Each row is a point. The window is the flat piece filled in between its corners: a triangle in 3 columns, a solid with four corners in 4, and so on. A path goes straight from each point to the next, and from the last back to the first. After which points does the path pass through the window?

Window:
[[ 70  10  20]
 [-69  -3   0]
 [-14 -30  21]]
Path:
(1): [-81 -30 -30]
(2): [  7   0 -13]
(3): [ 9 38 60]
(4): [36  1 53]
(5): [ 61 -22 -15]
(6): [ 76 -56  -9]
(7): [43 -1 67]
(8): [-28   8  31]
(9): [-34   0 -35]
(10): [-12 -36 -25]
(11): [-13 -24  38]
(12): [20 -8 44]
(13): [ 36 -20   5]
(14): [30 -5 -2]
(15): [22 18 35]
(16): [-90  -5  56]
Through the window after points: 10, 14

Window (4 x 4):
[[ -5  45  -2  21]
 [ 35  19 -33  77]
 [ 24 -41   7 -73]
 [-49  20 -19  10]]
Path:
(1): [-25  29  39  77]
(2): [ -6  69 -64  35]
(3): [ 52  27 -35   4]
(4): [ 19 -11  25  73]
(5): [-20  14  20   7]
(6): [  2  65 -45 -19]
(7): [ 52  30 -60 -11]
(8): [ 19 -33  25  17]
(9): [-30 -39  42 -13]
(10): [-23  25 -38 -44]
(11): [-31  22 -34   7]
(12): [-47  12  22  36]
Through the window after points: 11

Window (6 x 6):
[[  1 -44  13 -35 -95 -37]
 [ 11  36 -10 -30  45   9]
 [  7 -78 -10 -12 -60  10]
 [-24  73 -30 -18  17  54]
 [  3  84 -24  40  43  22]
 [-25 -41  47 -12 -43   5]]
Path:
(1): [ 45  20  48   8 -60  37]
(2): [-60 -34 -18 -39 -16 -17]
(3): [-39 -43  13  -5 -20 -25]
(4): [  6   4  34 -22 -20  29]
(5): [ 15   1  11 -21 -56  33]
(6): [-34 -32 -14  -3 -40 -15]
(7): [-20  75 -39  31  58  -4]
(8): [ 42  51  19  21 -23  63]
Through the window after points: 1, 3, 7

Window:
[[  0   2 -15   6 -23 -32  23  21]
 [ -7 -49 -56   0  -7  21  -7  18]
 [ 12  18  27   2  23  12  34  -2]
 [-10 -30   0  54 -12 -26 -54 -21]
 [-46  -7  -8 -17 -19  95  -3  -2]
 [  7   4  55 -54  13  19  42 -24]
 [ 35 -41  -5  10 -31  19 -20  -4]
 [ 33  -5  23 -36   5   7 -12  15]]
Path:
(1): [-13 -56  20  -9  -4  25  -1  50]
(2): [ 14   7 -42 -13  -9  18  -8 -22]
(3): [ 25  18 -21 -17 -22  27  -9 -28]
(4): [-13 -41   6  -5 -17  29 -21  13]
(5): [-11 -33  23  12   5  67  -1  34]
(6): [ 15  -1 -16 -30 -10   5 -12 -56]
(7): [ 22 -12 -52  -1 -14  17 -58 -21]
(8): [-15 -38  36  12 -12  14  27  36]
(9): [ -5 -32  36  -8   5 -25  13  43]
(10): [ 16 -12 -19   7  -5  -5  -3 -13]
(11): [ -4   4  -7 -18  -6  36   8 -12]
(12): [-16 -28  17 -11   1  37  15  10]
Through the window after points: 1, 11

Window (11 x 11):
[[-13 -52  55  12 -44 -27  19 -36 -31  16 -30]
 [ 24  40   8  22   5 -14  32   4 -11  44 -16]
 [ 26  63  64 -45  66  22 -31 -11  15  43 -59]
 [-12  34  -2  30 -30 -27 -29 -38   7  43   3]
 [ 33  54   4 -22 -73 -18 -72  41  36 -95  24]
 [-49  49  22  22  -3  -6  32   5 -10 -36  47]
 [  4 -79 -32 -22  -6 -30  45  35  58 -35  16]
 [ 30   5 -11   3 -26  81   1  57  39  31  18]
 [  6 -43   6 -13  -5 -30 -30  -4 -40  37  -4]
 [ 51  46  15 -20 -23  43 -33 -33 -12  23  15]
 [ -5  31 -33 -44 -16  -6  -4  -7  -7  70 -28]]
Path:
(1): [ 26  33  39 -11 -27 -10  12  26  35  60  24]
(2): [ 11  16   0   4   6  24  -5   1  -4  14 -21]
(3): [ 24  33 -38   6 -35  21 -40  19   9 -54 -19]
(4): [ 30  37  49 -34 -48 -10 -34  20  28  -6  47]
(5): [ 16  35  72 -47 -11  -7 -25   0  32  65  -1]
(6): [ 28  43  -7  -3  52  39 -17 -18 -23 -14 -54]
(7): [ -9  11 -21  39  -5  26  -1   7 -10 -64 -14]
(8): [ 17  57  38 -42 -52 -30 -28  20  32  16  50]
Through the window after points: 1, 3, 5, 7
